Every row gives one point. The last column is the point's height on a tilted bowl or saddle (a function of degree 2), plus a little noise. Along how many of its main directions does it bend up, bend down or stay straight?

Points (10 x 3):
[[-1.81  0.42 -2.26]
 [ 4.65 -1.21  4.94]
 [-1.41 -1.84 -1.58]
 [-2.48 -2.67 -0.41]
 [ 3.23  0.55  2.15]
 [-1.85  0.99 -2.02]
 [ 1.14  1.99 -0.04]
 [ 1.81  2.33  0.98]
 [-0.77  3.11 -0.39]
 [-2.62  0.22 -1.92]]
Directions: 2 up, 0 down, 0 straight

Points (10 x 3):
[[ 0.35  1.41 -0.50]
 [ 0.67 -0.60 -0.02]
 [-4.31  1.59 -0.26]
 [-2.06  1.17  0.82]
 [-2.33 -0.93 -0.65]
 [ 1.35 -1.23 -0.50]
 [ 4.76 -0.90 -5.87]
 [ 2.17 -2.77 -0.61]
 [ 0.44  3.37 -2.08]
 [ 1.56  1.53 -2.22]]
Directions: 0 up, 1 down, 1 straight

Points (17 x 4):
[[-4.71 -2.29 -0.45  1.12]
 [-0.60 -0.23  1.40 -1.14]
 [-1.82 -0.88 -1.68  0.04]
 [-4.08 -0.62  0.86 -0.45]
 [ 1.39  6.08 -1.30  5.90]
 [-1.43  0.91 -0.50 -0.73]
 [ 0.16  5.37 -2.18  4.37]
 [ 1.18 -0.06  1.72 -0.39]
 [-3.01  1.29  0.31 -0.62]
 [-0.47  1.60  3.50  0.99]
 [ 0.34 -1.95  1.15 -0.58]
 [ 0.31 -1.48  1.73 -0.67]
 [-1.34 -0.33 -0.38 -0.97]
 [-2.69 -0.35  0.35 -1.09]
 [-1.17 -4.47 -0.05  1.78]
 [ 1.74 -0.85  1.01 -0.01]
 [ 3.10  2.61  2.93  3.60]]
Directions: 3 up, 0 down, 0 straight

Points:
[[-1.25 -1.64 -1.73 -2.90 -2.73]
 [ 0.15  0.95 -1.98  3.16 -0.80]
 [ 3.68  1.83  1.39  0.35  2.04]
 [-4.79 -1.75 -1.76  2.92 -0.99]
 [ 0.44 -1.24 -0.64 -1.83 -1.63]
 [-3.03 -1.12  0.65 -0.76 -2.15]
 [ 1.66 -4.98  0.72  3.08  0.73]
 [ 0.46 -0.29  4.81  2.15 -1.50]
 [ 1.90 -4.22 -5.04  0.21 -3.81]
 [-2.83  0.50  6.51 -0.38 -6.92]
 [-4.70 -0.05 -2.62  0.41 -2.65]
 [-2.24  0.51 -0.86 -0.16 -1.92]
 [-0.53 -0.80 -0.13  0.52 -0.59]
 [-0.88 -2.35 -2.91 -1.26 -2.21]
 [ 1.18  1.08  0.42  1.72  0.30]
 [-1.16  0.43  1.65  1.39 -1.30]
 [ 1.75  3.56  1.18  3.94  0.34]
 [-2.19 -0.82  2.74  2.97 -1.91]
 [ 0.16 -2.25 -2.08 -1.05 -1.77]
 [ 0.04 -0.27 -0.99  2.46 -0.10]
 [ 1.43 -0.50 -0.86  2.84  0.61]
 [ 3.35 -0.64  2.57  0.34  0.82]
 [ 1.38 -1.93 -0.02  0.07 -0.52]
 [ 1.97 -0.96 -0.76  1.67  0.40]
 [ 1.87 -2.03 -1.04 -1.24 -1.60]]
Directions: 1 up, 2 down, 1 straight

Points (21 x 5):
[[-2.46 -2.15  2.86 -2.13  3.35]
 [-4.17 -2.32  1.55 -1.27  2.97]
 [ 0.20  2.91  0.73 -1.14  0.40]
 [ 1.48  3.35  1.59  2.71  1.90]
 [ 2.51 -0.16 -1.19 -1.23 -0.50]
 [ 0.57 -0.65 -0.10  1.72 -1.18]
 [ 0.34 -2.02 -0.69 -2.22  0.67]
 [-0.44  5.35 -4.80 -1.66 -0.24]
 [ 1.49 -0.30 -0.43  2.43 -1.47]
 [-3.08 -3.58  3.55 -3.35  6.14]
 [-1.99 -1.11  0.28 -1.01  0.71]
 [ 1.83  1.75 -3.65  0.86  0.03]
 [-1.70  1.87  2.56 -0.45  2.17]
 [ 0.12 -2.22 -0.57  2.42 -2.45]
 [-1.70 -1.17 -3.10  1.35 -2.71]
 [ 0.09 -0.64 -0.35 -5.67  0.70]
 [-2.52  0.42  0.83  0.52  1.24]
 [-3.89 -1.67  0.60 -1.03  1.67]
 [-0.13 -1.69 -0.65 -2.23  0.57]
 [-0.51 -2.03  1.86  1.99 -1.02]
 [-2.88 -1.48 -0.65  3.45 -2.35]]
Directions: 2 up, 2 down, 0 straight

Points:
[[-0.20  1.08  0.26 -1.24 -1.38 -2.23 -0.45]
 [ 2.40  2.07  0.34 -0.79  2.40  3.08  1.05]
 [ 0.53 -0.34  2.58  1.25  0.49 -0.91  1.60]
 [ 0.60  1.03  1.17 -0.85  0.07  2.12 -0.14]
 [ 0.07 -2.32 -1.70 -0.71 -0.73 -3.69 -1.47]
 [-1.93 -2.64 -1.72  2.52  0.55 -1.88  1.67]
 [ 0.53  4.50 -1.28 -0.66 -1.38 -2.56  0.45]
 [-1.36  2.26 -0.04 -0.69 -1.54 -2.49  0.43]
 [ 3.00 -1.26  1.22  3.52 -1.54 -1.52  4.07]
 [-2.93 -0.73 -5.29 -1.66  0.41 -2.09 -1.24]
 [-1.65  2.22  1.70  0.11  0.00  0.59 -0.67]
 [-3.09 -0.15  1.93 -3.69  0.28 -3.57 -2.27]
 [ 1.42 -2.01  1.92 -1.24  2.77  0.88  2.33]
 [ 0.56  1.28  2.04  1.52  2.73  3.27  1.12]
 [ 2.09 -0.01  3.45  1.22  2.03  2.70  3.13]
 [ 2.18  3.68 -3.50 -1.07  1.91  0.58 -0.95]
 [ 2.78  2.07 -3.30 -2.10  1.60  1.28 -1.10]
 [ 0.37  4.76 -2.34  1.80  2.54 -1.57  1.22]
 [ 1.47  0.33 -3.42  2.66  0.01 -2.45  0.85]
 [ 1.61  3.13 -0.50  1.16  0.60  0.33  0.76]
 [ 1.27 -0.34  0.34  4.25 -0.64 -0.44  3.33]
 [-3.11  1.74 -1.51  0.30 -1.72 -0.33  1.01]
 [ 2.56 -2.46  1.67  2.83 -0.17  2.97  5.80]
 [-2.36  2.41 -2.18 -0.33  3.25  1.84  0.60]
 [-0.64  0.22 -0.05 -0.99 -2.26  3.30 -1.22]
 [-3.51 -2.19  0.01 -2.53 -0.23  1.82 -0.35]
 [ 1.29  2.30  1.66  1.29  3.83 -0.39 -0.10]
 [-4.72  3.98 -2.95  1.16 -1.01  0.87  3.65]
 [ 1.10  3.44  0.46 -0.53 -1.46 -0.93 -0.33]
 [ 1.84  2.37  4.65  1.39 -3.80 -1.42  1.91]
 [ 2.12  0.02  0.94 -1.29 -1.87 -0.23 -0.11]
 [ 0.31 -0.51 -3.35  0.64 -1.17  3.90  1.25]
 [-0.23 -0.23 -1.92  1.65  0.01  2.33  2.09]
 [ 0.65  3.83 -0.61 -1.93  5.27 -1.01 -3.01]
 [ 0.71  0.55  4.89  4.50 -0.04  1.32  2.17]
 [-3.09 -2.06  2.98  3.13  5.71 -2.91 -3.14]
 [ 0.99 -0.84  0.35 -7.75  0.42  0.92 -3.39]
 [-0.05 -2.75 -1.58  2.45  0.00  0.25  2.74]
 [ 0.45  0.26  1.68  0.71 -0.97 -5.26  1.70]
 [ 0.29  0.02 -1.32  0.85  2.77  1.53  1.70]
 [-1.23  1.86 -0.89  0.25 -0.53  5.13 -0.18]
 [-0.21 -1.79  1.44 -0.16  0.08 -0.06  1.25]
 [ 1.39 -1.64  3.59  1.23  2.89 -0.74  2.46]
 [ 2.78 -3.89 -1.46 -0.20 -3.02  0.60  0.44]
 [ 3.15 -0.59  2.38  0.11 -0.15 -0.77  2.61]
 [ 1.76  0.68 -0.17 -2.91  1.16  3.12  0.25]
 [ 3.08 -2.77 -0.02  2.20  0.38  2.51  5.59]
 [-2.88 -0.25 -2.42 -1.91  1.51  1.75  0.35]]
Directions: 2 up, 2 down, 2 straight

Points, 44 rows:
[[ 2.30  2.12  0.44  1.14  0.59  2.06 -0.21]
 [ 1.41 -0.87  0.86 -0.73 -2.15 -1.29 -1.23]
 [ 1.43 -4.22 -3.66 -0.76 -4.35  3.62  0.73]
 [ 1.93 -2.51  3.85  0.35 -0.37  1.64  0.86]
 [-0.19 -2.81  0.32  2.42  0.72 -1.35  0.02]
 [-1.39 -1.22 -0.94  0.24 -0.40 -0.34 -0.90]
 [ 0.91  0.14 -4.13  2.48 -0.72  0.97  2.10]
 [ 0.04  1.20  0.06 -2.61 -2.66 -2.44 -2.13]
 [-3.44  0.96 -0.74 -1.05 -3.87 -0.96 -5.25]
 [-0.73 -2.64  0.35 -1.74 -2.53 -0.84 -1.90]
 [ 3.95 -0.26 -0.84 -0.10  1.16  1.69  1.92]
 [-0.16 -2.34 -0.81  1.79 -0.63 -2.41 -1.33]
 [-3.79  1.63 -2.23 -3.25  2.07  1.23 -0.39]
 [ 0.07 -1.72 -1.57  0.07  2.36  2.23  1.40]
 [ 0.85  2.65  0.09  0.74  1.36 -0.19 -1.16]
 [ 0.49  1.82 -1.47  0.22  2.65 -1.47 -0.78]
 [ 3.16  1.39  4.04  1.49 -1.65 -2.84 -5.42]
 [ 0.02  2.31 -4.13 -1.32 -0.12 -2.62  0.06]
 [-1.58 -3.54 -3.48  4.19 -1.35 -0.18  2.92]
 [-1.07  0.39 -2.52  0.58 -0.39  1.97  0.11]
 [ 3.45  0.31  6.60 -1.63  1.78  2.19  0.14]
 [-3.31 -3.50 -3.47 -3.42 -1.99 -3.46 -6.72]
 [-1.88  0.45 -0.08 -0.37  5.17  4.75  0.54]
 [-2.70 -0.20 -2.29  4.01 -1.44  0.92 -0.81]
 [-2.32 -0.78 -1.85 -2.37 -0.37  0.98 -0.71]
 [ 1.81 -0.46 -2.20  0.31  1.94 -1.16  0.87]
 [-1.97  5.13 -1.13 -1.08 -1.51 -0.09 -2.06]
 [-0.29 -0.80  2.83  1.04  2.58 -1.02 -2.01]
 [ 1.72  0.64 -2.78  0.69  0.85 -0.56  1.29]
 [ 2.18 -0.44  1.53 -1.72  1.04 -2.94 -1.97]
 [-0.09  1.22  0.04 -2.90  1.65  0.88  0.69]
 [-0.97  1.07 -0.49 -3.17  3.00  0.24  0.08]
 [ 2.63  2.51 -2.50  4.42  1.26  5.61 -0.72]
 [-0.31  2.48  2.77  2.63 -0.84 -1.00 -5.71]
 [ 0.07  1.97 -0.22 -0.22  2.87  4.98 -0.26]
 [ 0.65  0.15  2.37 -0.47  0.92  2.55  0.51]
 [ 0.90  0.06  2.66  3.86  2.69  2.98 -0.32]
 [ 1.07  1.40 -0.52 -0.88  0.33 -2.47 -1.21]
 [ 2.12 -0.97  0.47  1.42 -1.05  0.72  0.61]
 [ 0.79  0.05  1.95 -1.44 -0.62  0.99  0.15]
 [-1.57  4.85 -1.30  0.60 -1.62  3.20 -2.56]
 [ 2.59 -0.88  0.41  1.18  1.44 -1.07  0.02]
 [ 0.23  3.67 -0.12  3.61  4.53  3.57 -2.51]
 [ 0.06 -1.14 -3.89 -1.29  3.55  2.62  0.44]]
Directions: 2 up, 3 down, 1 straight

Points (61 x 9):
[[ 0.95 -2.39  0.75  0.68  0.99  1.34  2.26 -1.75  0.33]
 [ 2.84 -3.97  4.58  0.35 -0.12 -0.17 -1.51 -0.76  1.61]
 [-2.06 -3.92 -2.72  1.97 -0.70 -2.67  2.22 -1.40  2.80]
 [-1.19 -0.84 -2.01  0.75  2.36 -2.39 -1.85  3.62  2.23]
 [-0.59 -0.89 -1.45 -0.06  4.03 -1.87  0.40 -2.89 -0.23]
 [-4.28 -0.09 -3.29  0.70 -2.05 -0.11 -0.13 -0.21  2.61]
 [-0.26 -0.75 -1.13  1.74 -3.65 -2.66  1.35  2.80  2.81]
 [ 0.98 -0.11 -2.69  1.94  0.66  2.41 -1.20  1.94  1.21]
 [-3.22  2.06  0.37 -2.21 -3.29  3.09  5.08  2.79  5.17]
 [ 0.20 -0.29 -1.98 -1.22  0.66  3.48 -2.13  3.79  1.76]
 [-0.19 -3.14 -4.19  3.64 -1.72 -1.04 -1.49 -1.19  2.25]
 [ 0.39 -5.47  1.82 -0.51  0.94  1.74 -0.83 -2.54  0.48]
 [ 0.24 -2.00  2.58  2.80 -2.37  0.26  0.96  1.44  2.47]
 [ 0.83  1.65 -0.85  0.83 -2.81  1.89 -0.57  2.94  1.79]
 [ 2.10 -0.71  0.65  0.76  4.22  2.21  1.50  2.70  2.14]
 [-1.00 -1.25 -0.26 -2.59 -0.51  2.81  3.48 -4.16  0.53]
 [ 0.75 -2.50  2.87  0.33  1.36  0.83 -1.69 -1.38  0.08]
 [ 1.07 -0.30 -3.13  3.69  2.24  2.31 -1.10 -2.75 -0.13]
 [ 0.31  0.81 -2.42 -1.47 -1.32  0.31 -1.18 -3.75 -1.64]
 [-3.33  2.29  0.21  0.82 -0.51 -1.05 -5.58 -1.64  1.58]
 [ 1.83 -2.62  3.58  2.63 -4.24 -2.44  1.61  0.86  3.77]
 [ 0.54 -2.14 -1.69  2.61 -1.94 -0.99  1.32  0.17  1.63]
 [-0.75  0.94  0.64  1.19  1.21  3.41  0.79  3.01  2.52]
 [-5.61 -0.81 -2.18  0.15 -0.59 -1.70 -0.64 -0.15  3.09]
 [ 1.10  3.72 -1.93  2.96  2.51  0.19 -3.21 -3.55 -0.92]
 [-4.48 -1.19 -2.03  1.18  1.06 -2.50  3.50 -2.23  3.54]
 [ 2.89  2.83  0.07 -0.18 -5.00  0.13  3.28 -0.73  2.52]
 [-6.74  0.39  1.21 -0.50  1.23  0.16  1.34  0.43  4.22]
 [ 3.57 -5.69  0.62  4.34  0.45 -0.81 -1.95 -0.89  2.72]
 [-2.12 -2.79  0.89 -0.85 -1.11  1.62 -2.08  2.70  1.79]
 [ 0.27 -0.54 -1.18  0.28 -0.74 -3.19 -0.99 -2.24  0.01]
 [-1.06  0.75  1.66  1.90 -0.54  1.25  2.64 -0.66  1.90]
 [ 1.50  0.19  1.63 -0.24 -1.38  0.00 -1.58  1.64  0.48]
 [-1.67 -0.10 -2.59 -0.57  0.95 -1.49 -0.33 -2.28 -0.23]
 [ 1.76  1.54 -0.44  1.08  1.14 -0.31  1.74  0.15  0.53]
 [-0.47 -3.54  2.90 -0.78  1.26  1.14  0.14  0.60  1.15]
 [-0.32 -0.47  2.42 -0.23 -2.88  0.42  3.13 -1.89  1.68]
 [-2.62  0.06 -1.88  0.07 -1.97 -3.46  1.97  3.00  3.21]
 [-0.38 -2.55 -1.61  1.47  0.73 -1.20 -2.63 -3.06 -0.34]
 [ 2.98  3.32  0.01  0.58 -1.72 -0.08 -0.37  0.24  0.61]
 [-0.35 -0.86 -0.84 -0.25 -5.15 -1.90  0.85 -1.19  1.87]
 [-0.90  0.72  1.88  0.15  0.30 -1.46  4.07 -1.18  2.01]
 [ 3.82 -1.71 -0.83 -0.32 -0.51  1.34 -1.92  0.91 -0.12]
 [-4.91 -3.13  4.44  0.61  1.64  0.19  0.13 -0.74  3.90]
 [ 2.64  0.80  2.33 -1.49  1.82 -1.22  3.09 -0.82  0.92]
 [-0.10 -0.59 -0.08 -1.79  0.38 -1.25 -0.26  2.43  0.57]
 [-1.33 -1.52 -0.14 -2.40  0.84  1.17 -0.57 -0.70 -0.30]
 [ 0.31  0.17  2.09 -2.73 -2.31  0.21  0.37  3.04  1.30]
 [-0.80 -0.30  1.63 -2.47 -0.01  0.81  1.96  3.56  1.72]
 [ 1.05 -1.49 -0.99 -0.63 -4.62 -1.11 -3.35  2.04  1.96]
 [-0.48  1.63 -3.89  2.48  0.95 -0.80 -2.33 -0.67  0.76]
 [-1.08 -1.08 -2.37  0.82  5.70 -1.65  0.52 -1.75  1.04]
 [-2.50  4.29  4.73  3.20  1.20 -0.16  1.59 -4.34  4.34]
 [-2.06  4.14 -0.01 -0.44 -4.17  1.18 -2.35  1.44  2.81]
 [ 0.15  1.56 -2.36 -0.63  3.81  0.24 -0.25  1.59  0.78]
 [ 0.11 -1.24  1.26 -1.97 -1.28  0.45  2.64  1.78  1.17]
 [-2.24  1.05  2.57  2.97 -1.31  4.12  1.38  0.57  3.85]
 [-0.91  5.22 -1.97  1.93  0.61  0.97 -2.81 -2.02  0.44]
 [ 0.60  2.29 -3.95  0.53 -0.31  1.04 -1.40  0.42  0.48]
 [ 2.38  1.99  0.48 -0.57 -1.11  4.12  0.12 -3.82 -1.17]
 [ 3.15 -0.28 -3.28 -3.52  5.44  4.72  1.18  3.02  3.66]]
Directions: 7 up, 0 down, 1 straight
